Rows are points. Each copy is the shape, with its points in the same order, turned, moved and blurred by noise. Is it also mirrored, or only turned?
In the rows, 128 means zero.

Shape, 7 rows:
[[112 149 160]
 [107 167 180]
 [102 121 122]
 [103  75  94]
 [117 104 120]
 [159 138 121]
 [127  59 113]]
Copy 1:
[[ 96 158 117]
 [ 85 189 117]
 [ 92 112 111]
 [ 95  62 125]
 [108 103 123]
 [153 132 108]
 [113  68 156]]
Copy 1 is: only turned
Copy 2:
[[102 153 142]
 [ 95 184 139]
 [101 113 119]
 [ 85  54 117]
 [102  92 136]
 [149 123 136]
 [ 99  54 152]]
Copy 2 is: only turned
Copy 3, 7 rows:
[[111 161 149]
 [112 183 160]
 [108 114 149]
 [ 82  69 123]
 [ 98 116 129]
 [144 134 106]
 [ 75  90  88]]
Copy 3 is: mirrored
Copy 4 (7 x 3):
[[156 133 144]
 [171 145 165]
 [157 126 105]
 [140  81  65]
 [145 106 105]
 [104 129 119]
 [133  72  76]]
Copy 4 is: mirrored

Shape (9 x 6):
[[129 145 112 108 137 128]
 [150 171  88 150 163 129]
 [163 141 155 132 141 129]
 [129 117 119 121  88 160]
 [116 160 190 146 120 107]
 [176 138  92  67 141 112]
 [151  43 121  87 144 105]
 [ 90  81 101 167 103 149]
 [ 72 140 120 143 183 161]]
Copy 1:
[[116 151 126 100 135 129]
 [138 173 132 136 134  89]
 [146 133 146 130 164 146]
 [133 100  99 108 111 149]
 [109 138 156 153 151 194]
 [125 144  96  72 183 102]
 [ 98  60 147  61 175 101]
 [100  75 133 129  70 120]
 [120 158 189  98  77 126]]
Copy 1 is: mirrored
Copy 2 (9 x 6):
[[138 124 120 112 160 120]
 [127 139 117 158 183  88]
 [128 106 154 142 180 147]
 [140 137 119 124 120 166]
 [150  94 203 130 145 127]
 [ 99 133  99  83 199 135]
 [ 87  55  80  92 146 169]
 [136 105  98 155  71 137]
 [198  88 105 148 141  89]]
Copy 2 is: mirrored

Shape:
[[163 112 117  67 140 159 115  84]
 [122  89 175 172  92 163  78  94]
 [119 116 157 152 115 113  98 142]
 [110  94 109 168 151  97 129  75]
 [155 177 145 114 153 101 160 107]
 [141 125 102 139 124 146 164 142]
 [124 150  83  92 134  71 164 105]
 [ 87 196  94 167 131  66 110  74]
 [101 134 132 145  85 119 115 126]
 [121 156 107  97 134 127 108 104]
 [ 57  90 119 141 162 122 176 102]
 [135 142  84 162 150 112 103 126]
 [ 95 171  68  80  77 123 156 148]]
Copy 1:
[[170 178 106  85 110 139  93  86]
 [121 115 107 181 117 124  50  96]
 [108 104 121 140 150 110  80 119]
 [120 126  67 155 153  99 144  87]
 [156 102 162  81 123 111 161  89]
 [120 110 111 120  99 155 143 154]
 [107 147 128  63 127  96 188 102]
 [ 59 126 155 133 171  92 180  72]
 [ 74 121 130 136 112 101 109 129]
 [116 162 143  99 135 126 125 104]
 [144 152  76 149 137  73 173 155]
 [ 98 124 108 115 171 155 144 107]
 [ 73 175 154  66  80 120 152 155]]
Copy 1 is: mirrored
Copy 2:
[[ 71 146 125 136 107 154 139 176]
 [124 100 146 181 122 162  37 122]
 [162  97 135 131 130 126  83 122]
 [120 151 144 183 169  89 126 118]
 [160 192 144 112 114 130 154 131]
 [135 131  93 143 109 131 154 105]
 [123 175 114  97 120  66 164 134]
 [155 220 105 137 187  71  91 125]
 [128 133 110 120 127 104  79 111]
 [108 162  99 111 137 131 115 142]
 [ 88 137 154 144 173 113 160  58]
 [155 143  75 153 160 113 132 140]
 [105 147  50  68  95  89 137  92]]
Copy 2 is: mirrored

Shape:
[[107 140 160 110 188  70 136 147  77 134 116]
 [121 121  90 113 140 164 169 139 144 179  98]
 [137 109 105 120 124 164 127 134 134 173 126]
 [122  95 132 148 145 153 130 138 160 191  69]
 [148 112 104 142 102  65 106 135 148  80 132]
 [112 135  99 167 188  81 167 170 111  73 104]
 [177 119 117 126 156 129 169 127 126 101 127]
 [130 180 122 146 171 126 151 145  84 142 116]
 [128 151 104 105 171  96 115 137 116  81  92]
 [138 145 116 135 119 181 155 196 122 165  84]
 [133 144 118 140 185 140 112 130 134 107 114]
 [164 120  94  94 149 179 132 177 135 183 136]
 [109 110 149 106 122 193 150 155 120 152 109]
 [125 101  90  91 154 175 128 158 132 162 140]
 [129 124 131 144 136  62 109 138 224  75 160]
 [109 135 117  92 100  80 115 102 200 111 157]
 [148 135 136  81 119  69 126 140 191 101 121]]
Copy 1:
[[ 97 143 131 129 154  42 123 147  97 197 140]
 [107  55  91  99 132 117 134 110 160 167 105]
 [143  73 106 131 143 136 112 122 158 153 117]
 [106  62 129 156 166 119 143 110 173 167  81]
 [169 146 136 127 113  65 142 132 123  79 111]
 [ 85 136  79 112 151  31 174 154  98 119 113]
 [143 112 106  80 165  97 170 133 130 135 147]
 [107 147  70 107 161  86 132 139 122 191 116]
 [107 147 118  90 156  38 116 140 145 123 126]
 [121  69  81 108 149 130 135 174 157 171  63]
 [107 137  95 122 175  82 133 137 167 132 136]
 [159  45  77 115 153 111 109 154 171 168 130]
 [ 96  69 128 113 140 153 123 169 147 168 118]
 [127  50  88 122 141 115  96 145 159 147 148]
 [153 153 137 160  93  50 188 137 178  82 150]
 [148 136 155 127  59  84 137 111 176 115 154]
 [163 127 171 106  97  49 155 143 175 129 135]]
Copy 1 is: only turned
Copy 2 (17 x 11):
[[121 181 112 131 146 106 185 108  74 123  74]
 [131 117 106 140 107 161 180 114 159 181 129]
 [132 127 125 134 119 144 131 120 144 183 146]
 [ 93 124 163 168 122 159 166 104 171 168 118]
 [116 132 102 145 106  88  85 151 143  82  96]
 [174 130 100 171 119 127 176 137 111  81  42]
 [180 139 123 128 102 111 142  98 150 114 108]
 [164 185 103 151 118 156 160 118 103 153  81]
 [135 147  95 103 132 129 144 134 129 107  47]
 [148 151 149 146  73 168 173 165 142 190 115]
 [162 157 127 129 153 155 133 118 144 119  85]
 [166 136 132 123 128 127 158 149 164 213 147]
 [135 126 160 111 101 167 170 130 117 164 151]
 [151 109 121 116 149 140 157 144 141 182 144]
 [115 164  94 154 150  97 113 157 184  35 134]
 [ 85 155  63 112 130 116 113 137 164  79 162]
 [ 96 167  97  99 112  86 138 146 176  80 126]]
Copy 2 is: only turned
Copy 3 (17 x 11):
[[ 62 136 130 141 170 144 159 175  75 100  93]
 [109  70 127 146 147 114 128 104 153 168 102]
 [138  89 110 132 126 127 123 120 140 156 126]
 [ 97  74  87 161  94 147 134 127 152 166  88]
 [138 153 132 171 101 100 127 149 142  45 118]
 [ 89 115 157 232 159 112 165 139  92  75  97]
 [137 111 128 153 152 121 188 101 130  89 113]
 [104 137 128 166 167 118 156 116  67 147  93]
 [116 125 129 172 169 132 121 129 100  62  73]
 [141  75 157 156 110 124 138 111 105 184  74]
 [128 126 107 187 158 160 135 111 108 107 101]
 [174  80 131 130 160 138 139 138 145 178 106]
 [114  66 151 118 113 163 132 103 111 156 117]
 [149  68 130 136 164 147 117 135 142 152 131]
 [121 188 149 201 110 154 127 141 197  54 124]
 [106 173 143 133 125 128  88 121 195  72 130]
 [122 160 154 134 127 138 128 140 184  63  77]]
Copy 3 is: mirrored

Shape (16 x 12):
[[114 103 180 130 123  88 149 144 161 129 193 151]
 [150 170 158 127 155 100  91 162 140 191 110 148]
 [126 137 100  96  48 144 105 123 115 172 115 109]
 [172 134 173  95 157 107 181 142 128 126 170 100]
 [149 166 109 164 166 137 112 151 111  87 128  99]
 [119  88 165 149 151 119  92 130 139 176  71  79]
 [ 56 107 165 158 110  96  83 124 150 124 109 107]
 [182  86 128 148 208 143 112 164 142 119 117 147]
 [136 120 112  92 118  89 165 133 135 102 103 124]
 [180 157 140 179 120  75  95 127 116 166 123  93]
 [ 97 114 125 146 156 169 185 158 174 105 115 145]
 [146  83 174 165 194 173 145 159 115 114 135 151]
 [147 128 175 150 112 102 117 158 147 103  95 104]
 [ 91 140 101 132  69 126 107 145  76  83 136 118]
 [133 149 120 133  85  97 145 174  72 175 155 101]
 [185 148 116 109 163 135 156 110 104 153 112 191]]
Copy 1 (16 x 12):
[[ 82 112 135 170 116 145 120 165 180 134 125 182]
 [133 159 150 136 181 150  66 160 163 153 157  99]
 [123 150  93  70 125 157 125 145  91 166  91 109]
 [114 112 150 159 144 179 152 146 150  73 150 143]
 [123  97 101 131 140  85 105 134 122  96 191  84]
 [120 180 115 168 146 101 119 172 160 136  91  53]
 [ 60 144 116 129 107  76 103 187 175 158  89  87]
 [187 113 118 202 157  91 113 143 156 114 152 109]
 [125  87 142 105 138 134 167 118 160 135 119 106]
 [107 201 145 129 143 109 127 142 124 142 186 103]
 [114  60  70 184 128 133 110  97 176 134 111  92]
 [148 120  78 207 152  95  89 124 170  73 124 132]
 [113 152 105 126 126 116 136 156 203 125 156  91]
 [ 79  98  82  56 128  83 129 145 120 130 119 134]
 [ 70 150 100 102 189 140 144 145 100 139 140 138]
 [178 128 159 132 161 141  90  71 126 119 130 139]]
Copy 1 is: only turned
Copy 2, 16 rows:
[[137 187 119 196 131 139 112 116 135 131 110  66]
 [ 79 150  93 101 164  92 133 126 108 159 105 118]
 [110 113 172  98  84  91  91 158 117 121 168 120]
 [146 177  99 175 162 125 142  97 155 126 177 131]
 [116 119 101 118 128 165 124  95 150 102 104 188]
 [117 189 102  63 116 162 147 168  89 126 133 120]
 [108 189 150 109 102 165 117 160 102  78  78  91]
 [143 137  70 130 143 188 152 140 139 191 104 163]
 [179 155 155 141 158 122  99 152 135 117 135 154]
 [126 136  72  61 134 112 102 102 138 106 124 103]
 [148 190 153 174 100 164 125 114 102 162 101 186]
 [150 153  86 165 102 184 195 115 117 165 108 147]
 [140 186  95 113 112 119 127 152 150  97  98 141]
 [131  90 163 149  85 130 101 143 129  56 108 141]
 [128 107  98 143 116  87  94 111  86  89 163 115]
 [164 103 142 121 163 104 160  99 134 194 127 145]]
Copy 2 is: mirrored
Copy 3 (16 x 12):
[[118  84 177 141 135  82 100 109 181 113 141 117]
 [101 179 130  96 126 121  68 143 117  76 147 110]
 [135 154 116 139 102 146 179 111  80 123 177 143]
 [118 108 172 130 153  63 138 149 127  85  75 120]
 [145 154  84 132 164 138 123 130 146  98  62  89]
 [163 162 139  87  79 111  91 148 104 148 128  65]
 [169 109 136 128  74 155  84  94 148 137 142  77]
 [138 186 132 117 178  98  87 186 173 154  90  96]
 [138 130 138 163  93 118 137 155 138 117  81 163]
 [148 201 106  92 111  87 118  83 138  77 117  99]
 [ 83 101 123 166 132 132 118 167 161 173  90  85]
 [122 136 150 137 196  88  82 145 142 181  81  71]
 [150 166 154 162  99 113 109 119 144 104 100  74]
 [176 117  94 191 136 156 138  77 114 122 120 133]
 [133 129  87 153 130  70 130  99  82  87 143 137]
 [ 76 178 141 109 166 121 113 139 123 138  83 183]]
Copy 3 is: only turned

Shape:
[[152  95 128 101 115 155 127  79 157 158 149 102]
 [160  99 114 102 124 100 150 128 146 147 190  87]
 [126 120 119  77 147 131 146 165 149 122 145 110]
 [164 141 154 100 174 160 131  70 156 139 153 151]
 [175 121 153  91 137 137  78 121 150 159 139  87]
 [158 104 168  91 112 125 158 108  88  58  80 131]
 [ 72 131 104 147 125 102 161 154  83  97 111 177]
 [ 88 161 140 118  81  82 144 122 109  70 107 155]
 [112 158  70 154  99 137 145 151  87  82 116 159]
 [151  80  83  83 153  95 100 115 151 140 144 110]
 [132 140 100 152 136  87 125 151 123  96 146 106]
 [112  98 124 128 101 130 106 161 135 114 156 132]
 [139 130 100 107 114 114 113 146 104 103 185 167]
 [115 127 147 159 120 107 153 144  68 108 114 178]
 [174 100 162 127 115 113 193 128 158  57  68 174]
 [123 155 128 126 107 128 173 138  74  99 110 165]
 [158  76 154  98 169 156 128  86 164 100 166  87]]
Copy 1 (17 x 12):
[[120 113 115 145  98 164 165  73 127 167 130 156]
 [152 102 118 169  72 117 186  93 144 135 113 119]
 [145 114 113 143 124 116 175 125 160 150 157 105]
 [113 144 161 143 115 149 140  65 128 136 190 148]
 [124 124 129 124  69 130 140  94 149 203 144 109]
 [165 163 126  49 144 194 173 125 158 128 113 114]
 [125 147  99 126 193 114 132 172 135  72 101 101]
 [102 154 119  93 157 133 158 162 205  77  91 121]
 [100 176  79 128 141 147 156 198 129  84 121 116]
 [149 136  73 144  92 102 160  76 143 167 140 121]
 [135 157 100 170 102 124 142 151 170 111 111  86]
 [127  90  88 135 110 130 123 152 147 132 123 114]
 [119 117  98 106  95 104 152 138 118  78 149 107]
 [128 151 138 109 163 141 117 163 116  78  92 107]
 [214 170 146  92 146 171 151 158 173 110 119 188]
 [117 160 133 109 162 150 164 172 122  91 111 112]
 [161 114 111 145 100 191 147  61 162 154 168 121]]
Copy 1 is: only turned
Copy 2 (17 x 12):
[[164 117 104  85 137 152 166  99 133 116 142 127]
 [148 134  65 101 158 113 143 114 139 136 102 110]
 [150 183  81 123 159 112 159 145  93 134 131 119]
 [187 164 154 104 170 149 148 101 131  96 119 173]
 [158 157 137  54 121 119 141 109 107 131 127 103]
 [194 142 141 174 119  70 212  94  93 174 153 163]
 [141 141  85 209 110 101 126 174  87 154 151 199]
 [133 169  88 202  78  84 163 104  88 126 141 187]
 [171 162  89 222  86 133 110 149 106 169 142 161]
 [133 135 100  98 169 121 114  91  89 155 155 113]
 [124 153 100 177 117 106 112 131 119 156 105 125]
 [155 134  80 143 108 110 128 153  89 112 145 112]
 [188 153  69 148 122  99  96 128  94 124 122 150]
 [157 131 115 183 104  84 135 174 106 143 143 200]
 [177 165 139 196 149  52 202 109 163 141 195 161]
 [183 166  98 184  98 102 158 154 114 157 137 203]
 [181 122 141 111 192 125 182  96 110 114 105 104]]
Copy 2 is: mirrored
